Rows are points. Each copy is the shape, with its points in the same order, stretched, turned, moved and blurred by noise. Say if it was mirrored as well.

Shape (7 x 2):
[[-61  41]
 [ 26  17]
 [ 27 -15]
 [-16  13]
 [-11 -46]
 [ 23 -24]
 [-18 -25]]
Copy 1 (7 x 2):
[[-30  50]
 [ 31 -13]
 [ 24 -32]
 [ -3   6]
 [-28 -36]
 [ 11 -39]
 [-19 -14]]
Copy 1 is: only turned
Copy 2 (7 x 2):
[[ 50 -57]
 [ 43  19]
 [  5  16]
 [ 31 -17]
 [-13  -5]
 [  4  19]
 [ -6 -15]]
Copy 2 is: mirrored

Shape (9 x 3):
[[-21  20 -26]
 [  9  -6  38]
 [ -4  24  -5]
 [ -8 -32  39]
 [  0 -33 -36]
 [ 25  36  39]
 [-32 -19  23]
 [ 28  33 -32]
 [-13 -11  22]]
Copy 1 (9 x 3):
[[-16 -40  -6]
 [ 31  38  24]
 [ -9  -4  -2]
 [ 50   4  31]
 [ 23 -50 -36]
 [ -2  72  11]
 [ 36 -22  39]
 [-30  15 -48]
 [ 30  -3  23]]
Copy 1 is: only turned
Copy 2 (9 x 3):
[[-11  16  27]
 [-17 -26 -42]
 [-11  14  -2]
 [-20 -47 -25]
 [ 33 -14  27]
 [-22  10 -60]
 [-34 -36   2]
 [ 24  38  -5]
 [-23 -26 -12]]
Copy 2 is: mirrored

Shape (8 x 4):
[[-41   6 -23  36]
 [ 10 -37  10  29]
 [ 36   1  -8   4]
 [ 60  -8  24 -44]
 [ 18  12  31 -29]
 [-24  -5 -21   3]
 [  6   0  34 -23]
 [ 47  -7  14  39]]
Copy 1 (8 x 4):
[[ 26 -26 -31  42]
 [ 28  25  -8 -16]
 [-12  21  -8 -41]
 [-29  35  41 -81]
 [-23  21  44 -30]
 [ 12 -30  -4   7]
 [-14  18  41 -19]
 [  3  63 -29 -24]]
Copy 1 is: only turned
Copy 2 (8 x 4):
[[ 16   3 -46  22]
 [  1  53 -18  18]
 [  9   6  26  -1]
 [-24  -6  55 -42]
 [-40 -27  18 -16]
 [ 19   0 -21 -11]
 [-37 -12   6 -15]
 [ -9  33  17  39]]
Copy 2 is: mirrored

Shape (10 x 6):
[[  3 -45 -25 -41   3  26]
 [  5  13  11 -20  44  37]
 [ 10  -1  52  -1 -25 -15]
 [-16 -18 -15 -55  22  31]
 [ -2 -29 -50   7  39 -39]
 [ -1  44  16 -80  23  28]
 [  2 -33 -33   2  41  39]
 [ 12  13   3 -27 -46 -10]
 [  1 -17 -29  -6  19   2]
 [-49  -6 -23   5  11   0]]
Copy 1 (10 x 6):
[[  8 -17 -41 -56 -28  31]
 [ 19 -34 -38 -42  26 -42]
 [  5  29   0 -12  20   9]
 [ 25 -35 -30 -67  -8  16]
 [-45 -25   0 -26 -17 -34]
 [ 55 -27 -11 -83  18 -31]
 [ -3 -39 -53 -29 -11  -9]
 [ 30  20  18 -17 -28  16]
 [ -7 -23 -20 -19 -18 -13]
 [ -9 -43  10  -8   5   4]]
Copy 1 is: mirrored
Copy 2 (10 x 6):
[[ 23   6  13  -3  50  -7]
 [ 23  26  -2   0  -5 -50]
 [  7 -37  -7 -26 -31 -17]
 [  8  -2  14   0  37 -39]
 [-21  25 -43  26  36  10]
 [ 22 -34  21  14 -11 -82]
 [ 17  65  -5   6  38   0]
 [  0 -35  23   9 -13   4]
 [  2  23  -7  20  24   3]
 [-38  27   9   5  27  -9]]
Copy 2 is: mirrored
